Each row of a before or after table is a point. One or more steps were done to the points. Then noise was added and the rows were shuffled. The steps act on columns, c1 being the first. What was done? A step turns or swaps two columns, mirrors them in a line or flattens them onto one, adds a multiple of one to another, or multiplies or shifts one. Angles are multiples of 10 degrees, from the lower column toward the higher: turns from -170 to 170, lines from 10 to 170 but not 90. Use the fewest steps. Two steps may share a column if one is a turn and the other turns, adds or multiplies; they go together, in the order done. Otherwise the lowest column goes first.

Before (10 x 2)
[[ -6   0]
 [-15   0]
 [  2  -8]
 [  4 -15]
 [-19  -1]
 [ -2  -5]
 [  7  -2]
 [  4  20]
 [  5  -7]
 [  5   2]]
After (10 x 2)
[[  1  -7]
 [  0   5]
 [  0 -24]
 [  0  60]
 [  0 -21]
 [  0   0]
 [ -1 -15]
 [  0  -3]
 [  0 -44]
 [ -1   0]]
Steps: multiply c1 by 0; multiply c2 by 3

Before (10 x 4)
[[ 11  -1   6 -11]
 [ -5  15  -6   4]
 [-33  11 -32 -12]
 [ 14 -13   4 -17]
 [ 16 -60  11   0]
 [  9  -9  -9   6]
 [ -4  15  -1 -12]
 [ 11  16 -16 -11]
 [-20   9 -17   6]
 [ -4  -8  13  -8]]
After (10 x 4)
[[ -7  -5  14  -1]
 [  3  -2  17  16]
 [  0  11  -8   8]
 [  4  -9 -13 -11]
 [ 25   5 -15   3]
 [-18 -35  11  28]
 [ 15 -15  17   5]
 [ 10  12 -60 -13]
 [-21 -16   7   9]
 [ 15   5  -2   3]]
Steps: mirror c1 and c4 in the line at 160 degrees; swap c2 and c3

Before (11 x 8)
[[ 22   4 -12   6  12  -3  13   9]
 [-15  19 -14  -4  -6  34 -13  32]
 [  3 -32 -21   6  -9  -7  27   4]
 [  0   2  20 -24   5  14 -19  -5]
 [  2  -6 -31  -3  -8 -15   4  -8]
 [-13 -10   0  13 -21 -10  -2  -3]
 [  1  -9  -6   4  10   3  -5  14]
 [ -7  -4  -9 -20 -18   7   2 -12]
 [ -4 -19  -6  -1  24   8   5 -18]
 [  2   8   0   1 -15  15  -5   0]
 [-14   3  13  -8  -1  -3   4  -6]]
After (11 x 8)
[[ -6   3 -19 -20   0   3   8  -1]
 [  0   9   1   2  12 -18  -6   2]
 [ 10  -2  -1 -51  16  -9   7 -10]
 [  5  -9 -10  33  25   4   0  -6]
 [  5  -9   4  11 -11  -1 -12   4]
 [  7 -14   0  -3 -27  -5  15 -18]
 [ 17 -35  12  16  11   5  19   9]
 [ -2  -3  26  15 -12   5   5  14]
 [ 27  -5  16  -7  10  15   7  -4]
 [ 19  12  -5 -10   0 -35 -31  25]
 [-17   7 -12 -61  -8 -13 -12 -14]]
Steps: turn c1 and c3 by 120 degrees; turn c7 and c8 by 40 degrees; turn c2 and c8 by 20 degrees; multiply c4 by 2.5; turn c5 and c6 by 170 degrees

Before (14 x 11)
[[  9   4 -13   6 -10  15  -3   0  -7  -2  -2]
 [ 20  -7 -21  -4   5  13 -12 -14 -12  -4   9]
 [  7  17  14   5   8  11  -4 -22   1  -5  10]
 [  0   1 -14  15   2  -4 -12  -8  -1  -5 -12]
 [-13   5  -6  -1  10  15  11   4 -18   6   3]
 [ -6  -7 -10  17 -16   3  -8  -3   5  18  -1]
 [ -6   0   1  17   8  16 -11  -4   0   8   1]
 [  6   1  -4  12   7   2  -5   9   3  -2   7]
 [ 10  -1   5   2 -12   9  11  -7  -2   1   2]
 [ -3  -4  14   9  -5   6  -6  -3  -6   6   2]
 [  4  15   3  -6  -6   5  -3  -5   5  -8   3]
 [ 18  -5  -5   5  -1  14  -3 -10   6 -16  12]
 [  6   2  10   6  15  24  -1  -9   4  10   0]
 [-16  -2  15   5  13   0 -10  -1   4  -7   6]]
After (14 x 11)
[[ 12  13   5  -9  15  -1  -6 -10   5   5   2]
 [-48  -1  15   6  -3   0 -13  -2   4  17   2]
 [ 28  -2   7   2   8  -1   7 -12  -1 -10   5]
 [-38   5  -6  -2 -14  13   8  -1 -18  -2   7]
 [  0   1 -14  16   3  -7  -6   1  -2   8 -16]
 [ 19  17  14   6   0 -14  -9 -20   1  13  10]
 [ 20   1  -5  13  -2  11  -8   2   3   7   7]
 [ 59  -7 -21  -6   0  -6 -14 -12 -11   9   5]
 [-19  -7  -9  19  -7  -1  -7  -8   5 -33  -3]
 [ 28   4 -12   9   9   7  -4  -9  -6  -4  -4]
 [ 55  -5  -3   5  17  -3  -6 -21   5  19  13]
 [ -9  -5  15   8  -3   1  -4  -4  -4 -12   0]
 [-19   1   3  16 -16   3 -11 -14   2  -5  -3]
 [ 20   1   9   8 -22   5  -4 -29   3  -1  -1]]
Steps: multiply c1 by 3; multiply c10 by 1.6; turn c5 and c10 by 140 degrees; turn c6 and c8 by -60 degrees; add -0.5 times c9 to c8; turn c7 and c11 by 20 degrees

Before (14 x 12)
[[  3  -3  -4  16  -5 -19   8  -3  -4 -10  10  -7]
 [  2   3   1   2  -4  -8  -3   8  -4  -1   5  -4]
 [ -7   6 -13  -1  -6  -7  -5  -7   2  11   9   4]
 [  8 -13   6 -11 -14   3  -3 -21  14  11  -3  11]
 [  6   8  10   4 -12   8  -2 -17  11   4  -4   5]
 [  3   6  14  11  -2 -10  34  -3  15   4   6 -27]
 [ -3   1  12  -7   0  -6  -7  -5  -6  -1  18   1]
 [  2 -11   6 -14  -6  21  -2 -19   4  -3  -7   4]
 [ 22   0   6 -19  -9   9   1 -23  16   8  -6  -4]
 [ 17   2   3  10   0  -7  39 -11   1   0  -2   2]
 [  1   4   0   9  13 -13   1 -13   0  -3  14  -9]
 [  2   5  -9   7  -5  -3   1  -4   5  -8  23   5]
 [ -1   2  -4   7 -10  -1  -6 -11 -16  -1  21  -5]
 [  9  -7   2   5   7   3  -9  -6   3  11  16  -5]]
After (14 x 12)
[[-17  23   3  11  -4  -7  39  -8   1   0  -2  -2]
 [ -2 -36   6  -8  -6  21  -2 -13   4  -3  -7 -10]
 [  7   1 -13  -7  -6  -7  -5  -5   2  11   9 -10]
 [-22 -41   6 -24  13   9   1 -16  16   8  -6  -3]
 [ -8 -30   6  -3 -17   3  -3 -15  14  11  -3 -26]
 [ -2  18  -8   4  -8  -3   1  -3   5  -8  23 -10]
 [  3 -15  12 -10  -2  -6  -7  -4  -6  -1  18  -1]
 [ -1  21   0   8  13 -13   1  -9   0  -3  14  22]
 [ -3  33  -5  23  18 -19   8  -2  -4 -10  10   4]
 [ -2   5   1   0  11  -8  -3   6  -4  -1   5   1]
 [  1  16  -4   7  16  -1  -6  -7 -16  -1  21  -2]
 [ -6  12  10  -1  -5   8  -2 -12  11   4  -4 -17]
 [ -3  27  14   9  59 -10  34  -2  15   4   6  32]
 [ -9   7   2  12   7   3  -9  -5   2  11  16  12]]
Steps: multiply c1 by -1; multiply c4 by 2.5; turn c2 and c4 by -60 degrees; multiply c12 by 2.5; turn c5 and c12 by 120 degrees; multiply c8 by 0.7
